Each row of a before or after table is a point. One or more steps were done to the points. Then noise was added and the rows were shuffled. The steps act on how far a point lies along the listed directions, d1 being the first. Name the steps. A step turns or swaps two directions, mirrors them in a line or flattens them onto one, adds a multiple of one to another, or multiplies one. Angles are multiples of 10 degrees, from the lower direction toward the higher: turns from -170 to 170, lines from 10 to 170 but not 90. Use the fewest steps. Two steps may share a direction if one is a turn and the other turns, adds or multiplies; they go together, in the order done. Otherwise the lowest direction goes first.

Directions:
(1): [12 22 57]
(2): [-11  57 -20]
(3): [ 60   6 -15]
Before, 8 rows:
[[-30 -38  -8]
 [ 26  -3   5]
 [-41   2   3]
 [-42  49  -5]
 [-28 -21  39]
 [  0  -8 -20]
 [-59  -8  -1]
 [ 34 -20  -6]]
After, 8 rows:
[[-25 115 -77]
 [-21 -77   2]
 [  9 -43  47]
 [ 17 -11  25]
 [-26 -15 -52]
 [-15   6 -45]
 [ 27 -75 -20]
 [-19  -3   8]]
Steps: swap d1 and d3; multiply d2 by 2.5

Directions:
(1): [ 23 -40  28  47]
(2): [-57  15   2  40]
(3): [23 54 40 11]
(4): [ 28  20 -52  35]
Before, 13 rows:
[[-32 -21  11  21]
 [-32  15  -6 -16]
 [-36   4  15  15]
 [ 18   1 -25 -25]
 [-15  58  33  -9]
 [-15  20 -30  25]
 [ 24  59 -28  11]
 [ 29  19  53  28]
 [ -5  29  11 -23]
 [ 17  -5  -8  53]
 [-11  29  -3  33]
 [ 13  31 -21  -1]
 [-25 -18  14  23]]
After (13 x 4):
[[ 25  52 -83  39]
 [-50 -14   9 -22]
 [-49   5  22 -27]
 [-36 -17  42  48]
 [ -3  44 -45  43]
 [ -4  15  51 -13]
 [-28  36  75   0]
 [ 70  75 -82  91]
 [-52 -14  11 -33]
 [-14  22  24 -39]
 [ 12  15 -93  76]
 [ 47   6 -20   8]
 [ 48  42 -47  45]]
Steps: turn d1 and d3 by -50 degrees; turn d1 and d2 by 50 degrees; multiply d4 by 3

Directions:
(1): [ 23 -12  -6  -3  81  17]
(2): [-27 -13  40 -41  19 -56]
(3): [-57 -42   4 -13   0  50]
(4): [ 41 -13  69  -2 -15  30]
(5): [-38  40  35  54  21   2]
Before (9 x 6):
[[  3 -32 -24 -45  24  38]
 [-17  -7  16  -1  -2 -12]
 [-58 -15  12 -11  -8  19]
 [ -8 -13  36  -9  -6  26]
 [ 23 -26  -8  18 121   6]
 [ -2 -59   9 -33   7  33]
 [ -6 -15 -26 -31 -12  -9]
 [ -3   9  22 -20  47   3]
 [ 39   7 -55  81 -29 117]]
After, 9 rows:
[[ 37  10  45  -9  -7  -7]
 [ 17  16   4  21  -9 -12]
 [  8   3 -38  -5  16 -15]
 [ 30 -37 -41 -12  27  -3]
 [ 35   4 -13 -46  37 -32]
 [ 69 -10  23 -16  15 -26]
 [  8  37  15   0   1 -47]
 [ 31  17   1  -1   2  20]
 [-87 -75  88 -61  15 -31]]
Steps: flatten d1 and d5 onto the line at 130 degrees; turn d2 and d3 by -140 degrees; multiply d4 by 1.6

Directions:
(1): [-37  37   3  -2 -40 -46 -58  21]
(2): [ 34  50 -35 -16  10 -33   7 -62]
(3): [ 42  22  -3  81 -23  -8  16  24]
(4): [ 41  48  -1 -34  13  48 -25  45]
Before, 14 rows:
[[  43   16   -3   34  -41   16  -31   80]
 [  10   86  -27   -1  -50  -12  -31  -11]
 [  51    8   -9  -53   47   13   20  -42]
 [ -17  -41   40  -21    7    2  -39   31]
 [   0   64  -13   -7  -44  -37  -50   52]
 [ -34   19   -3  -33  -21  -41  -26  -64]
 [ -32   -9    1   54  -59  -95  -33   23]
 [  18  -29   18   57   -7   13   48    5]
 [ -77  -66   38  -26   11   36  -34   60]
 [-101  -95   39  -46   -8   -3  -22   25]
 [  -6  -14  -27  -12   -3  -35   12  -57]
 [  40    6  -23   31   22   38   44   15]
 [ -70  -51    1  -58   16  -11    0  -38]
 [ -11  -31   -3  -43   29   29    3  -10]]
After:
[[-67 -56   1   3 -19 -73   4 -51]
 [-34  -8  20   2 -39   0 -36  87]
 [-16 -55  30  13   3 -29 -11 -10]
 [ 62  13   3 -41  40  39  11   2]
 [ -3 -63  10  32 -29  10   2  49]
 [-12  41  11  -8 -45  46 -40  60]
 [-31  15  -4  17 -53 -92 -54  23]
 [ 22  43 -31 -30  -9 -17 -23 -19]
 [  1 -22 -11 -12  20  14  14 -21]
 [ 19  -2  -4  19  -1 -18  41 -45]
 [-26   7 -21 -26   1 -32  -8 -42]
 [-73 -81  11  30   4 -32  16 -31]
 [ -9  51   8 -32 -28  -6 -55  -1]
 [ 26  -3 -26  12  27  33  45  -4]]
Steps: turn d2 and d4 by 70 degrees; turn d1 and d2 by -30 degrees; multiply d3 by 0.4
